Every row gives one point. A path goes straight from each point to the next, and from the last back to the first. The post is the endless flat space through its rows: a point in 2 columns, a line in 3, a plane in 4, and so on, so that a path can go around it. How many times does the path go around the post? Going back the other way cancels.
In the rows, 128 means zero.

Post, 2 rows:
[[108  92  75]
 [104 156 136]]
Path (18 x 3):
[[139 144 140]
 [ 80  77 169]
 [ 57 132 107]
 [110 138  30]
 [147 146 109]
 [134 124 138]
 [144 139 100]
 [151 145  28]
 [139 133 134]
 [ 80 105 175]
 [ 67 100 100]
 [ 94 186 140]
 [164 195 113]
 [128  84  79]
 [ 84  94 132]
 [ 64 103 112]
 [ 94 128  50]
 [162 152  83]]
Times around: 3

Post, 7 rows:
[[143  73 118  85 145  85 127 208]
 [160 132 152  99 145 116  67 146]
 [141 110  94 194 223 130 205  34]
 [128 167 127 119 126 152 106 106]
 [190 159 115 145 150 157 131 113]
 [140 178 148 143 123  96 111 142]
 [162 125 173 109 135 150 119 156]]
Path:
[[138 102 129 132 187 149 127 128]
 [179 105 112 146 115 124  95 165]
 [141 156 127 136 126 100  99 115]
 [193 208 153 137 119 124 147 107]
 [187 169 133 135 154 130 195 155]
 [141 134 148 127 193  79  94 133]
 [186 154 148 185 137  95 155 199]
 [155 143 134 169 149 122  67  84]
 [154 149 182 144  93 110 160 120]
 [221 138 100  85 154  76  92 127]
 [161  90  83 119 217 111 149 106]
 [133 156 153 120 129 100  95 187]
 [132 146 160 151 143  36  67 170]
 [138 189 118 214 157 166 182  61]
 [161 149  59 125 172 201 109  84]
 [126 203 142 151 167 136 118  68]
 [165 154 154  91 153 146 147  86]
 [164 244 105 189  86 183 176  63]
 [223  89 108 108 101 140 103 219]
 [146  80 163 108 152 140  96 183]
 [147 118 153  86 154 130  42 158]
 [149 139 159 120 117 119  61 181]
 [161  77 128 112 130 136 127 113]
 [238 151 100 137 156  37  96 154]
 [155 186 117 130 161 149 102  64]
 [137 145 126 147 162 120 176 168]]
Times around: 2

Post, 11 rows:
[[153 152 143 120  83 122 113 120 115 180 160 103]
 [ 70 108 201 130 131 135 182 123  83  95 125  91]
 [105 199 110 130 185 175 121 137  81 124 168  85]
 [113 132  94  59 115 163 164 152  83 138 154 179]
 [148 166 159 154 143 113 140 148 200 105  81 142]
 [143 117 205 134 152 132 138  99 168 136 122 130]
 [157 148  79 126 123 171 152 152  82  96 181 111]
 [128 119  96  93 130 119 123 126  53 106 187 149]
 [137 123 126 136 160 139 147 121 162 128  47 115]
 [116 125  76 124 114 172 111 165  80 128 182 151]
 [138 126 205 141 152 144 144 154 151 108  13 170]]
Path (20 x 12):
[[131 141  73  77 126 221 195 211  96 105 119 170]
 [ 87  77 131 155 162  26 138 111 104  40 126 139]
 [123 159 202 169 150 152 156  99 183 136  31 111]
 [135  70 179 136 122 128 151  91 151  56  87 101]
 [137 110 102  43 126 148 149 146 109 100 195 165]
 [179 108 102 139 100 132 105 192 138 142 171 194]
 [ 84 223  93 125 214 107 207 123 197 132  49 146]
 [219 176 131 168  44 197  80 175 140 154  74 150]
 [132 164 223 148 168 150 105 119 138 107 177  81]
 [122  98 180 162 102 134 147 187 150 141 115 134]
 [146 102 120 127 172 147 160 100  63 120 150 141]
 [140 106 177 172 151 145 157 149 141  83 106 131]
 [150 197 109 184 157 128 139 195  97  30 129 145]
 [ 76 175 180 153 123 175 168  99 133 142  54  69]
 [129 128 146 117  54 161 134 172 151 140 118 139]
 [101 127 152 103 123 135  91 180  98 165 136 163]
 [124  90 121 144 130 113 198 152  77  88  68 169]
 [ 82 121 174 138 189 134 137 135 167 154  41 136]
 [ 92 209 157 125  77 122  97 219  95 127 160 157]
 [180 111 189 136 140 180  85 137 145 120 110 183]]
Times around: 3
